Each row of a before or after table is a point. The points were changed in one or more steps. Then noise was added and the rows were shuffled. The steps act on columns, c1 being the first. Write out the steps. A step turns or swaps two columns, mirrors them in a line or flattens them onto one, adds a multiple of one to another, or multiplies or shifts one. Angles are multiples of 10 degrees, from the lower column toward the higher: turns from -170 to 170, lines from 10 to 170 but not 90. Use the fewest steps. Two steps may share a column if one is a turn and the other turns, adds or multiplies; they go together, in the order done. Otherwise the lowest column goes first.

Before (10 x 2):
[[ -4  48]
 [-18 -26]
 [-15 -38]
 [ -4   0]
 [ 60 -16]
 [-18 -30]
 [  7 -24]
 [-10  45]
 [-12   0]
 [-15 -47]]
After:
[[-55 -27]
 [ -3  33]
 [ 34 -33]
 [-11  38]
 [  1   1]
 [-19  44]
 [-16  13]
 [ 38 -32]
 [ 10  11]
 [ -4  35]]
Steps: turn c1 and c2 by -140 degrees

Before:
[[ 25  14 -12]
 [-26   4 -24]
 [  8  -7 -22]
 [  1  22 -13]
 [-36  26  60]
 [-30  -7   9]
 [ -8   9 -22]
 [-28 -13 -12]
 [-32 -11 -20]
 [ -8 -12 -15]
 [ 32   4  30]]
After (11 x 3):
[[ 52  32   5]
 [-47  11  -7]
 [-57  61  25]
 [-13 -12 -11]
 [-38 -23   5]
 [-47 -15 -10]
 [ 41 -13  15]
 [-50 -22 -14]
 [ 13 -23  -8]
 [-13 -21  11]
 [  1 -13  23]]
Steps: multiply c1 by 1.6; swap c2 and c3

Before, 14 rows:
[[ 12 -19  -9 -25  15 -21]
 [-23 -27 -14 -20  28  35]
 [-10 -16   9  -1  52  21]
 [ -8 -19  30  15 -15  53]
 [ 27   5  -5  25  15   9]
 [ 32  12  42   7  -8  -3]
 [-39  -6  -1  23 -13  13]
 [-20   0  -1  -7  15 -55]
 [ 38 -35 -39  -3  38   6]
 [-33  37 -30  -1 -14 -12]
 [ 14  -9 -18 -27   9  13]
 [-12   8  29 -60  20 -29]
 [ 34   2  22  28  -2   7]
 [-19 -17  -2 -14 -15 -10]]
After:
[[ 42  21  26   3 -16  26]
 [ 19 -13  -1   9  -1 -18]
 [ 15  -6 -18  -9  -9  -3]
 [-32 -21  31 -21  -2 -13]
 [ 21   0  23  11   0 -33]
 [-52 -12   4  -1  -7  -7]
 [-13  -5  -9  -8 -19 -19]
 [ 15   1  41   3  11 -42]
 [-14  21  -4  -4 -14  10]
 [-21   3 -29   0  41  31]
 [ 20 -19 -15  -8 -36  40]
 [ 23 -26 -36   2 -47 -18]
 [ 13 -42  10   2 -33  15]
 [ -6  12  -3   5  -4  44]]
Steps: turn c1 and c6 by -60 degrees; add -0.3 times c3 to c6; turn c2 and c5 by 110 degrees; multiply c4 by 0.4

Before, 13 rows:
[[  1  -9   7   0  11  11   4   3]
 [  4   2  10  -8 -12   1  -3 -19]
 [ 11  22   9 -15   6  10  21  10]
 [ -2 -12   8  14   7  10   4  -3]
 [ 20  11  14  -4   4 -12   3  21]
 [ -3  -1  15  -3  11  13 -13   6]
 [  2  16  28  -2  12 -14  11  21]
 [  5   0   7  17   7  -1  -1  -1]
 [ -2  30   5 -12  18   2  17  16]
 [  2   8  11   3 -19  -5   3   4]
 [  7  -1   3  -1 -11  -9  -1 -10]
 [  4   1  14   4  19  19   3  -1]
 [  8  -1   5  -5 -13 -19   7   0]]
After (13 x 8):
[[  0  30  30  19  20   2   5  17]
 [-12   1  12  13   6  16 -11  -1]
 [ -4  -9  12   8   6   9  -4   2]
 [ -1   1  25  -5   9  14 -14   7]
 [ -3   0   5   9 -11  -3 -12   0]
 [ -2   0   5  -4  -5 -21  15  -2]
 [ -5   1 -17 -11   1  -1  10 -20]
 [ -3 -12   4  11 -10  10  -7  -4]
 [-15  10  46   3   6 -17   1  21]
 [ -1   8  18  -8 -11  -4  15   3]
 [  3  17  60  14   7 -12   0  22]
 [ -3  -1 -12  -8  -6 -12   7  -8]
 [-15  22  23  14  16   5  15  11]]
Steps: mirror c1 and c6 in the line at 100 degrees; add 1.5 times c8 to c3; turn c4 and c5 by -60 degrees; turn c4 and c7 by -50 degrees

Before:
[[  0  -9 -15  -3   1  15 -13  20 -13   4  -1]
 [ 14  30 -18 -24   8   1  -8   7 -17  -1  11]
 [-11  14  -8 -20   0  20   8   7 -17   8 -10]
 [ 19  12 -13  15  23 -25   9   3  12 -49  10]
 [ -5   8 -36 -28  -7  -2  23 -18 -18 -25   8]
 [-16   7 -10 -18   3  20 -11  -6 -10  15   9]
 [ -5 -33   7  -2  17   2 -17 -14  -8   3 -32]
 [  2 -24  -6  12  -5   2  -1 -32  -4   4 -30]
 [ -3   5   3 -30 -13  18 -13  12  -7  11   3]
 [ -3  -6  15  10   1  13 -27  12 -23  -9  -4]]
After:
[[-12   6  12 -31 -12  16 -13  -5  -8   5   3]
 [ 16   8 -54 -29  -8  -4  24  -6 -18  10   9]
 [-17  -9  -7  -4   1  15 -15  -1 -10  12  -3]
 [ -3  11 -58  13  24 -25  10  20  14 -20  10]
 [ -8  29 -14 -23   9   1  -8  13 -13  13  11]
 [ -8  13  -1 -19  -1  21   8 -10 -19  11  -9]
 [  7   7   6 -19   2  20 -10 -17 -10  19  10]
 [-13  -5   3   8   3  11 -29  -3 -25 -15  -4]
 [ 34 -23  -1  14  -7   3  -2   3  -5   8 -31]
 [ 11 -32   7   1  14   1 -17  -3  -9  -2 -31]]
Steps: turn c1 and c8 by 90 degrees; turn c3 and c10 by -50 degrees; multiply c3 by 1.3
